Rows are points. Each copy is the shape, with its points in the same order, turned, moved and blurred by noise. Some copies are also mirrored. Which?

Shape (6 x 2)
[[-0.35  0.15]
 [ 0.26  0.22]
 [-0.24 -0.14]
 [ 0.13  0.24]
 [ 0.05 -0.34]
 [-1.01 -0.37]]
Copy 1 (6 x 2)
[[-0.58  0.07]
 [-0.04 -0.29]
 [-0.29  0.31]
 [-0.14 -0.22]
 [ 0.09  0.25]
 [-0.85  0.82]]
Copy 1 is: mirrored
Copy 2 (6 x 2)
[[-0.03 -0.16]
 [-0.07  0.43]
 [ 0.23 -0.16]
 [-0.17  0.29]
 [ 0.52  0.13]
 [ 0.34 -0.89]]
Copy 2 is: only turned
Copy 3 (6 x 2)
[[ 0.44  0.23]
 [-0.10  0.48]
 [ 0.24 -0.07]
 [ 0.11  0.42]
 [-0.02 -0.24]
 [ 0.93 -0.59]]
Copy 3 is: mirrored

Shape (8 x 3)
[[-0.16 -0.46  0.17]
 [-0.07  0.39 -0.07]
 [-0.06 -0.10  0.73]
 [-0.35 -0.31 -0.18]
 [-0.17 -0.16  0.60]
 [ 0.39 -0.25 -0.23]
 [ 0.53  0.45 -0.15]
 [-0.74  0.48 -0.41]]
Copy 1 (8 x 3)
[[-0.25 -0.05 -0.16]
 [ 0.52  0.29 -0.36]
 [ 0.13 -0.01  0.44]
 [-0.26  0.27 -0.41]
 [ 0.04  0.08  0.31]
 [ 0.24 -0.37 -0.54]
 [ 0.83 -0.08 -0.49]
 [ 0.29  1.02 -0.63]]
Copy 1 is: only turned
Copy 2 (8 x 3)
[[-0.04 -0.31  0.37]
 [ 0.03  0.45 -0.13]
 [ 0.06  0.14  0.79]
 [-0.23 -0.32  0.06]
 [ 0.05  0.13  0.72]
 [ 0.44 -0.28 -0.19]
 [ 0.60  0.41 -0.33]
 [-0.65  0.43 -0.34]]
Copy 2 is: only turned
Copy 3 (8 x 3)
[[-0.23 -0.48  0.05]
 [ 0.24  0.08 -0.50]
 [-0.45  0.15  0.07]
 [-0.09 -0.60 -0.31]
 [-0.48 -0.01  0.03]
 [ 0.45 -0.35  0.14]
 [ 0.71  0.29 -0.19]
 [ 0.05 -0.31 -1.16]]
Copy 3 is: only turned

Shape (7 x 4)
[[ 0.04 -0.46  0.39 -0.08]
 [-0.03  0.10 -0.33 -0.32]
 [-0.39 -0.70  0.08  0.24]
 [-0.22 -0.42 -0.33 -0.22]
 [ 0.10  0.85 -0.17 -0.12]
 [ 0.83 -0.07  0.48  0.44]
 [-0.09  0.73 -0.19 -0.51]]
Copy 1 (7 x 4)
[[-0.34 -0.23  0.31  0.31]
 [ 0.08  0.20 -0.25 -0.07]
 [-0.83  0.00  0.22 -0.04]
 [-0.40  0.18 -0.28  0.01]
 [ 0.79  0.20  0.06 -0.45]
 [ 0.14 -1.06  0.43 -0.13]
 [ 0.68  0.47 -0.08 -0.14]]
Copy 1 is: mirrored
Copy 2 (7 x 4)
[[-0.08 -0.57 -0.20 -0.03]
 [ 0.06  0.50 -0.12 -0.28]
 [-0.66 -0.29 -0.37  0.09]
 [-0.27  0.20 -0.48 -0.20]
 [ 0.27  0.46  0.55 -0.28]
 [ 0.52 -0.44  0.13  0.71]
 [ 0.17  0.46  0.37 -0.55]]
Copy 2 is: only turned
Copy 3 (7 x 4)
[[ 0.24  0.28  0.12  0.47]
 [-0.37 -0.01  0.15 -0.07]
 [-0.23  0.50  0.03  0.92]
 [-0.41  0.34  0.30  0.46]
 [-0.14 -0.46 -0.33 -0.48]
 [ 0.71  0.59 -0.40 -0.13]
 [-0.29 -0.67  0.11 -0.22]]
Copy 3 is: mirrored

Shape (12 x 6)
[[-0.11 -0.52 -0.31  0.59  0.43  0.01]
 [-0.48  0.13 -0.18 -0.68 -0.32  0.23]
 [-0.45 -0.33 -0.20  0.18  0.14  0.31]
 [ 0.53  0.59  0.04 -0.33 -0.20  0.31]
 [ 0.35  0.14 -0.29 -0.08  0.48 -0.67]
 [-0.32  0.40  0.51 -0.01  0.64 -0.30]
 [ 0.01  0.16 -0.16  0.61 -0.03 -0.14]
 [ 0.13  0.12  0.55  0.00 -0.61  0.08]
 [ 0.67 -0.54 -0.42 -0.63  0.17  0.31]
 [ 0.17 -0.37 -0.35  0.34  0.43 -0.54]
 [-0.15 -0.10  0.59 -0.05  0.61 -0.61]
 [ 0.01  0.03  0.36 -0.25 -0.57 -0.11]]
Copy 1 (12 x 6)
[[ 0.05  0.67 -0.28  0.17  0.36  0.66]
 [-0.11 -0.44 -0.48 -0.02 -0.59 -0.17]
 [-0.26  0.14 -0.39 -0.15  0.08  0.56]
 [ 0.51  0.14  0.26 -0.16 -0.73 -0.16]
 [ 0.66  0.52 -0.41  0.44  0.12 -0.44]
 [ 0.09  0.12  0.20 -0.13  0.71 -0.54]
 [-0.01  0.66  0.06  0.39 -0.10  0.16]
 [-0.05 -0.31  0.63  0.38 -0.29  0.08]
 [ 1.10 -0.15 -0.40 -0.10 -0.44  0.60]
 [ 0.43  0.64 -0.42  0.62  0.35  0.25]
 [ 0.28 -0.01 -0.01  0.30  0.90 -0.23]
 [ 0.08 -0.41  0.30  0.37 -0.37 -0.05]]
Copy 1 is: only turned
Copy 2 (12 x 6)
[[-0.18 -0.56 -0.60 -0.31 -0.56  0.03]
 [-0.34 -0.46  0.87  0.17 -0.22  0.68]
 [-0.21 -0.73  0.09 -0.24 -0.54  0.18]
 [ 0.15  0.40  0.25  0.56 -0.47  0.61]
 [-0.46  0.30 -0.35  0.13  0.02  0.10]
 [-0.04  0.34  0.12 -0.68  0.09  0.14]
 [-0.16 -0.07 -0.22 -0.18 -0.77 -0.16]
 [ 0.54  0.01  0.58  0.20 -0.33 -0.10]
 [-0.13 -0.43 -0.29  0.86  0.03  0.91]
 [-0.53 -0.21 -0.75 -0.13 -0.19 -0.24]
 [ 0.09  0.08 -0.07 -0.54  0.54 -0.05]
 [ 0.29 -0.02  0.59  0.25 -0.08  0.05]]
Copy 2 is: mirrored

Shape (11 x 8)
[[-0.16 -0.11  0.03  0.24  0.23 -0.08 -0.20 -0.22]
 [ 0.27  0.31  0.21 -0.11 -1.04  0.16 -0.43 -0.11]
 [-0.27  0.32  0.27 -0.81  0.23  0.44 -0.42 -0.14]
 [ 0.60  0.27  0.15  0.27  0.22  0.55  0.87  0.99]
 [-0.02 -0.13 -0.16 -0.01 -0.01 -0.01 -0.53  0.02]
 [-0.33  0.02  0.31 -0.03  0.19  0.24 -0.28 -0.39]
 [-0.40  0.10  0.15  0.29 -0.51  0.27 -0.38  0.25]
 [-0.28  0.05 -1.38  0.26  0.24  0.03  0.17 -0.32]
 [-0.20 -0.25  0.28  0.23  0.21  0.62  0.41  0.19]
 [ 0.27 -0.08 -1.25  0.12  0.28  0.51 -0.22 -0.26]
 [ 0.02  0.38 -0.15  0.33  0.17  0.22 -0.48 -0.23]]
Copy 1 (11 x 8)
[[-0.12  0.23  0.12  0.21  0.41 -0.02  0.01  0.08]
 [-0.60 -0.61  0.59 -0.40 -0.21 -0.08 -0.35 -0.31]
 [-0.71  0.13  0.00 -0.32 -0.14  0.48  0.70 -0.01]
 [ 0.29  0.63  0.45  0.74 -1.29  0.26 -0.26  0.00]
 [-0.16 -0.17  0.17  0.01  0.23  0.02  0.05  0.39]
 [-0.57  0.33  0.04  0.00  0.35  0.18  0.14 -0.06]
 [-0.80 -0.16  0.41  0.35 -0.06 -0.21 -0.19  0.17]
 [ 0.42 -0.60 -0.09  1.10  0.54  0.50  0.25  0.02]
 [-0.34  0.61 -0.20  0.59 -0.34  0.17 -0.26  0.01]
 [ 0.37 -0.59 -0.08  0.60  0.32  0.96 -0.04  0.39]
 [-0.26  0.05  0.56  0.19  0.38  0.49 -0.02  0.14]]
Copy 1 is: mirrored
Copy 2 (11 x 8)
[[-0.08 -0.19 -0.17  0.03 -0.02  0.13  0.09 -0.48]
 [ 0.58  0.43 -0.18  0.72 -0.47  0.58 -0.12  0.24]
 [-0.14  0.79  0.04 -0.07 -0.24 -0.55  0.06 -0.01]
 [ 0.52  0.41 -0.86 -0.79  0.78  0.78  0.31  0.19]
 [-0.01 -0.13 -0.13  0.18 -0.06 -0.05 -0.22 -0.02]
 [-0.07  0.31 -0.01  0.00 -0.17 -0.10  0.15 -0.55]
 [ 0.10  0.13 -0.22 -0.05 -0.56  0.62 -0.08 -0.07]
 [-0.98 -0.48  0.21  0.27  0.66  0.49  0.48  0.05]
 [ 0.12  0.27 -0.05 -0.66  0.23  0.51  0.02 -0.53]
 [-0.80 -0.12  0.03  0.36  0.90  0.31 -0.09  0.12]
 [-0.34  0.15 -0.53  0.34 -0.11  0.10 -0.02 -0.28]]
Copy 2 is: mirrored

Shape (13 x 9)
[[-0.33  0.38  0.50  0.09 -0.23 -0.15 -0.46  0.05  0.06]
 [ 0.25 -0.24  0.34  0.01  0.46  0.07 -0.07  0.15 -0.67]
 [-0.61 -0.59  0.18  0.55  0.25  0.28  1.03 -0.21 -0.22]
 [-0.95  0.07 -0.16  0.16  0.39  0.36  0.46  0.10 -0.58]
 [ 0.12  0.58  0.03  0.21  0.25 -0.17 -0.62 -0.37  0.99]
 [-0.41  0.02 -0.06  0.16  0.15  0.45  0.24 -0.56 -0.04]
 [-0.03  0.86  0.10  0.58  0.07  0.19 -0.61  0.51  0.30]
 [ 0.05  0.29  0.49 -0.08  0.22  0.26 -0.67  0.36  0.65]
 [ 0.16  0.09  0.35 -0.33 -0.20  0.42  0.47  0.35 -0.26]
 [-0.12 -0.13  0.03  0.40 -0.21  0.18  0.33 -0.01 -0.26]
 [ 0.79 -1.06 -0.08 -0.39 -0.28  0.31 -0.60 -0.07  0.26]
 [-0.33 -0.46 -0.25 -0.08  0.09 -0.15  0.60  0.07 -0.10]
 [ 0.23  0.72  0.15  0.22  0.12  0.03 -0.32  0.13  0.19]]
Copy 1 (13 x 9)
[[-0.02  0.07  0.24 -0.22 -0.24 -0.34 -0.57  0.06  0.04]
 [ 0.56  0.34 -0.03  0.47  0.48  0.14 -0.07  0.11 -0.12]
 [-0.06  0.30  0.20 -0.60  1.03  0.38  0.64  0.65  0.21]
 [-0.55  0.58  0.11 -0.29  0.79  0.61 -0.13  0.24 -0.25]
 [-0.47 -0.88 -0.30  0.22 -0.58 -0.47 -0.28  0.49  0.19]
 [-0.13 -0.18 -0.27 -0.54  0.43  0.49  0.00  0.53  0.05]
 [-0.56  0.23 -0.50  0.22 -0.24 -0.80 -0.53  0.31 -0.16]
 [-0.12  0.12 -0.21  0.29 -0.89 -0.35 -0.09  0.33  0.00]
 [ 0.31  0.41 -0.29 -0.30  0.14 -0.02  0.35 -0.37 -0.33]
 [ 0.15  0.13 -0.03 -0.37  0.60 -0.21  0.05  0.36 -0.18]
 [ 1.11 -0.55 -0.03  0.12 -0.44 -0.10  0.41  0.69 -0.98]
 [-0.04 -0.08  0.42 -0.19  0.61  0.22  0.45  0.22 -0.35]
 [-0.20 -0.13 -0.36  0.14 -0.07 -0.51 -0.37  0.02 -0.01]]
Copy 1 is: mirrored
Copy 2 (13 x 9)
[[ 0.13 -0.12 -0.02  0.15 -0.31  0.43 -0.08 -0.33 -0.26]
 [ 0.40  0.24 -0.22  0.42  0.39 -0.38  0.19  0.18 -0.54]
 [ 0.17 -0.59  0.31 -0.26  0.81 -0.43 -0.27  0.91 -0.24]
 [-0.30 -0.41 -0.35 -0.39  0.77 -0.03 -0.51  0.40 -0.51]
 [ 0.48 -0.41 -0.01 -0.12 -0.33  0.30  0.22 -0.98  0.63]
 [ 0.06 -0.73 -0.35  0.00  0.36 -0.20 -0.16  0.30  0.06]
 [-0.01  0.18 -0.21 -0.09  0.19  0.92  0.29 -0.54  0.12]
 [ 0.63  0.16 -0.33 -0.42 -0.41  0.45  0.24 -0.40 -0.05]
 [-0.12  0.04 -0.13 -0.12 -0.14 -0.24  0.52  0.52 -0.44]
 [-0.14 -0.01  0.19  0.18  0.30 -0.12 -0.07  0.40  0.03]
 [ 0.79  0.63 -0.32  0.32 -0.54 -0.82 -0.18  0.38  0.56]
 [-0.15 -0.07  0.16 -0.32  0.29 -0.74 -0.23  0.25 -0.21]
 [-0.01 -0.02 -0.11  0.05  0.03  0.42  0.51 -0.60  0.08]]
Copy 2 is: only turned
Copy 3 (13 x 9)
[[-0.36 -0.05  0.14  0.24  0.34  0.56 -0.22 -0.03 -0.05]
 [ 0.20  0.12  0.29 -0.10  0.28 -0.11  0.64  0.62 -0.10]
 [-0.56  0.17  0.57 -0.77 -0.56 -0.19  0.93 -0.35 -0.23]
 [-0.39  0.23  0.15 -0.46 -0.68  0.67  0.97  0.30 -0.31]
 [-0.11  0.10 -0.22  0.61  0.37  0.59  0.02 -0.78  0.73]
 [ 0.01  0.35  0.04 -0.45 -0.21  0.46  0.55 -0.43 -0.18]
 [-0.29  0.33  0.11  1.07  0.11  0.76  0.08 -0.13 -0.11]
 [-0.29 -0.35 -0.10  0.75  0.65  0.48  0.30 -0.27 -0.11]
 [-0.19 -0.17 -0.27 -0.03 -0.05 -0.25  0.23  0.21 -0.72]
 [-0.08  0.20  0.36 -0.17 -0.47  0.02  0.26 -0.07 -0.35]
 [ 1.02 -0.83  0.28  0.12  0.52 -0.37  0.15 -0.27 -0.07]
 [-0.18 -0.34  0.18 -0.38 -0.60 -0.16  0.66  0.03  0.06]
 [-0.19  0.29 -0.25  0.73  0.18  0.39  0.10  0.03  0.06]]
Copy 3 is: mirrored

Shape (17 x 11)
[[-0.36  0.49 -0.02 -0.40 -0.21 -0.20 -0.40  0.17  0.20 -0.01  0.07]
 [ 0.21  0.46 -0.11  0.25 -0.07 -0.17 -0.28 -0.05  0.28 -1.39 -0.10]
 [-0.14  0.29 -0.20  0.39 -0.23 -0.02 -0.22 -0.12  0.18  0.09  0.09]
 [-0.51 -0.29 -0.27  0.39  0.19  0.24 -0.21 -0.13  0.36 -0.22 -0.29]
 [ 0.15  0.31  0.14  0.31  0.38 -0.17  0.01  0.01 -0.25 -0.34 -0.28]
 [ 0.28  0.40 -0.16  0.31 -0.26  0.68 -0.33 -0.03  0.22  0.03  0.55]
 [-0.23  0.05 -0.24  0.34 -0.25  0.23  0.59 -0.38 -0.26  0.06 -0.09]
 [ 0.32  0.08 -0.16 -0.48 -0.28 -0.25  0.98 -0.05 -0.78  0.13 -0.25]
 [ 0.17  0.36  0.63  0.40  0.23 -0.19 -0.34 -0.03 -0.15 -0.11  0.14]
 [-1.30 -0.09 -0.03  0.19 -0.21  0.15  0.25  0.29  0.23 -0.42 -0.22]
 [-0.20  0.35 -0.22  0.32 -0.15  0.16 -0.16 -1.43  0.09 -0.46 -0.21]
 [ 0.33  0.34  0.03 -0.79  0.59 -0.15  0.21  0.09 -0.60 -0.76  0.25]
 [-0.23  0.42 -0.17 -0.54  0.07  1.20 -0.25  0.30  0.15  0.20 -0.23]
 [-0.53  0.16 -0.13  0.02  0.22  0.06  0.02  0.07  0.39  0.24 -0.02]
 [-0.32  0.37 -0.10  0.38 -0.34 -0.29 -0.15  0.20 -0.18  0.20 -0.04]
 [ 0.31  0.19 -0.17  0.00  0.00 -0.16 -0.46  0.02 -0.69  0.01  0.17]
 [ 0.32 -1.16  1.55  0.16  0.28 -0.25 -0.41 -0.23  0.33  0.22  0.36]]
Copy 1 (17 x 11)
[[ 0.14 -0.21  0.41 -0.12 -0.53 -0.12 -0.11  0.04  0.27  0.33  0.50]
 [ 0.98  0.01  0.20 -0.19 -0.20 -0.58  0.57  0.21 -0.57 -0.26  0.30]
 [ 0.30  0.00  0.44  0.18 -0.03  0.26  0.44 -0.07  0.31  0.14  0.49]
 [ 0.06 -0.02  0.28  0.27 -0.02  0.57  0.40  0.38 -0.30  0.01  0.11]
 [ 0.18  0.17 -0.21  0.01  0.17 -0.35  0.52  0.22  0.24 -0.03  0.18]
 [ 0.29  0.25  0.38  0.07 -0.66  0.36  0.87 -0.48  0.35 -0.16  0.61]
 [-0.05  0.07  0.02  0.06  0.51  0.41  0.42 -0.65  0.00  0.08  0.29]
 [-0.32 -0.24 -0.70  0.09  0.52 -0.39 -0.06 -0.94  0.17  0.12  0.64]
 [ 0.30  0.48  0.10  0.25 -0.19 -0.41  0.50  0.12  0.60  0.13 -0.03]
 [-0.41 -0.27  0.82 -0.22  0.08  0.25  0.14  0.01 -0.63  0.37 -0.20]
 [ 1.17  0.41 -0.15 -0.18  0.24  0.75  0.17 -0.23 -0.12  0.22  0.13]
 [-0.10  0.50 -0.67 -0.37 -0.31 -0.85 -0.15 -0.15 -0.13 -0.33  0.58]
 [-0.39 -0.38 -0.23 -0.44 -1.04  0.65  0.59 -0.20  0.18  0.11  0.37]
 [-0.23 -0.10  0.40 -0.01 -0.14  0.38  0.03  0.17  0.28 -0.07  0.23]
 [ 0.01 -0.05  0.51  0.10  0.17 -0.09  0.41 -0.04  0.41  0.53  0.51]
 [ 0.11  0.47 -0.20  0.27 -0.17 -0.32  0.41 -0.08  0.32  0.42  0.88]
 [ 0.00  0.70  0.02  1.76 -0.62 -0.26 -0.09 -0.04  0.48 -0.09 -0.80]]
Copy 1 is: mirrored
Copy 2 (17 x 11)
[[-0.39  0.03 -0.02 -0.03 -0.06  0.01 -0.02  0.57  0.37 -0.27  0.14]
 [-0.24 -0.54  0.25  0.65  0.58 -0.58 -0.22  0.50 -0.31  0.05 -0.67]
 [-0.49  0.06  0.11 -0.12  0.08 -0.12  0.10  0.01 -0.26  0.04  0.47]
 [-0.25 -0.26 -0.41  0.12  0.47  0.61  0.02 -0.14 -0.49 -0.10  0.16]
 [-0.22 -0.13  0.13  0.31  0.45  0.08  0.47  0.10 -0.03  0.57 -0.23]
 [-0.07 -0.46 -0.16 -0.14  0.09 -0.72 -0.05 -0.26 -0.16  0.22  0.60]
 [ 0.16  0.11  0.34  0.15  0.14  0.18  0.66 -0.49 -0.23  0.01  0.29]
 [ 0.67  0.87  0.52  0.15 -0.24  0.18  0.71 -0.12  0.33  0.42 -0.23]
 [-0.70 -0.55  0.23 -0.11  0.13 -0.06  0.13 -0.02  0.10  0.72 -0.29]
 [-0.28 -0.45  0.00  0.63 -0.30  0.89  0.35  0.36 -0.61 -0.45  0.26]
 [-0.04 -0.42  0.60  0.03  1.13 -0.06  0.29 -0.61 -0.05 -0.50  0.10]
 [ 0.43 -0.15 -0.22  0.18  0.22 -0.16  0.68  0.43  0.79  0.32 -0.77]
 [ 0.53 -0.33 -0.50  0.09  0.36  0.14  0.05  0.42  0.35  0.23  1.14]
 [-0.52  0.02 -0.34  0.14  0.07  0.35  0.19 -0.09  0.04 -0.12  0.46]
 [-0.57  0.11  0.26 -0.09  0.00  0.00  0.35  0.30 -0.26  0.23  0.28]
 [ 0.09  0.02  0.19 -0.59  0.26 -0.15  0.33  0.29  0.07  0.42 -0.21]
 [-0.52 -0.53 -0.19 -0.51 -0.41  0.81 -0.81 -0.96  0.49  1.04 -0.73]]
Copy 2 is: only turned
Copy 3 (17 x 11)
[[ 0.34  0.31 -0.07 -0.27 -0.01  0.19 -0.22  0.04  0.46 -0.24  0.11]
 [-0.26  0.26 -0.81  0.91  0.40  0.13 -0.04  0.07  0.53 -0.61 -0.02]
 [-0.04  0.12 -0.24 -0.05  0.37 -0.16 -0.38 -0.07  0.31  0.34 -0.05]
 [-0.46  0.07 -0.44 -0.20  0.56  0.13  0.15  0.38  0.04  0.29  0.18]
 [-0.02 -0.17 -0.11  0.44  0.44  0.33  0.24 -0.21  0.17 -0.05 -0.36]
 [ 0.26  0.24 -0.47  0.31 -0.03 -0.56 -0.23 -0.22  0.00  0.52  0.18]
 [-0.55  0.20  0.19  0.10  0.37  0.05 -0.38 -0.29 -0.45  0.34 -0.24]
 [-0.31  0.13  1.02  0.38 -0.15  0.12 -0.27 -0.29 -0.47 -0.27 -0.61]
 [ 0.35 -0.50 -0.47  0.11  0.21  0.17  0.03 -0.48  0.23  0.00 -0.31]
 [-0.51  0.28 -0.32 -0.26  0.34  1.00 -0.51  0.40 -0.16  0.11  0.47]
 [-0.65  0.64 -0.68 -0.21  0.95 -0.40 -0.04 -0.50 -0.02 -0.23 -0.51]
 [ 0.13  0.07  0.38  0.69 -0.11  0.20  0.49 -0.56 -0.07 -0.92  0.15]
 [ 0.57  0.94 -0.06 -0.11 -0.18  0.03  0.39  0.29 -0.41  0.47  0.32]
 [-0.19  0.15 -0.01 -0.39  0.03  0.26  0.00  0.01  0.28  0.39  0.19]
 [ 0.24 -0.09  0.12 -0.04  0.42  0.21 -0.63 -0.03  0.31  0.26 -0.15]
 [ 0.51 -0.25  0.27  0.24  0.51 -0.31 -0.08 -0.21  0.00 -0.26 -0.04]
 [-0.07 -1.61 -0.85 -0.71 -0.58 -0.20  0.32 -0.11 -0.36 -0.26 -0.35]]
Copy 3 is: only turned
Copy 4 (17 x 11)
[[ 0.28  0.22  0.30  0.41  0.52 -0.09 -0.22  0.30 -0.06 -0.09  0.01]
 [ 0.34 -0.44  0.70  1.01  0.57  0.34  0.26 -0.80  0.41  0.26 -0.02]
 [ 0.12 -0.18  0.14  0.57 -0.08 -0.08  0.08  0.07  0.24 -0.31  0.28]
 [ 0.26 -0.66  0.72  0.05 -0.27 -0.02 -0.14 -0.16  0.25 -0.33  0.11]
 [ 0.02  0.05  0.31  0.44 -0.17  0.45  0.14 -0.43  0.27  0.09 -0.36]
 [ 0.32 -0.14 -0.28  0.44  0.01  0.27 -0.13 -0.15  0.43 -0.13  0.86]
 [ 0.20 -0.20  0.04  0.00 -0.26 -0.03  0.56  0.10  0.87 -0.28 -0.08]
 [ 0.16  0.18 -0.44 -0.15 -0.02 -0.04  0.68  0.31  0.77  0.53 -0.83]
 [-0.13  0.53  0.33  0.50 -0.25  0.34  0.07 -0.48  0.03  0.08  0.17]
 [ 0.89 -0.25  1.00 -0.19  0.12 -0.15  0.39  0.10  0.18 -0.68 -0.09]
 [-0.50 -0.30  0.72  0.59  0.09 -0.15 -0.01 -0.20  1.40 -0.29  0.25]
 [ 0.10  0.30 -0.09 -0.11  0.75  0.41  0.00 -0.74  0.38  0.53 -0.67]
 [ 0.78 -0.13  0.03 -0.23  0.16  0.72 -0.76  0.48  0.50 -0.06  0.36]
 [ 0.07 -0.23  0.36 -0.08  0.05  0.11 -0.01  0.26 -0.01 -0.45  0.09]
 [ 0.30  0.15  0.10  0.63 -0.22 -0.14  0.22  0.17  0.08 -0.36 -0.13]
 [ 0.15  0.26 -0.35  0.54 -0.17 -0.15 -0.31 -0.39  0.31  0.17 -0.26]
 [-0.49  0.56  0.87 -0.47 -0.84 -0.36  0.13 -0.56 -0.47  0.96  0.83]]
Copy 4 is: only turned
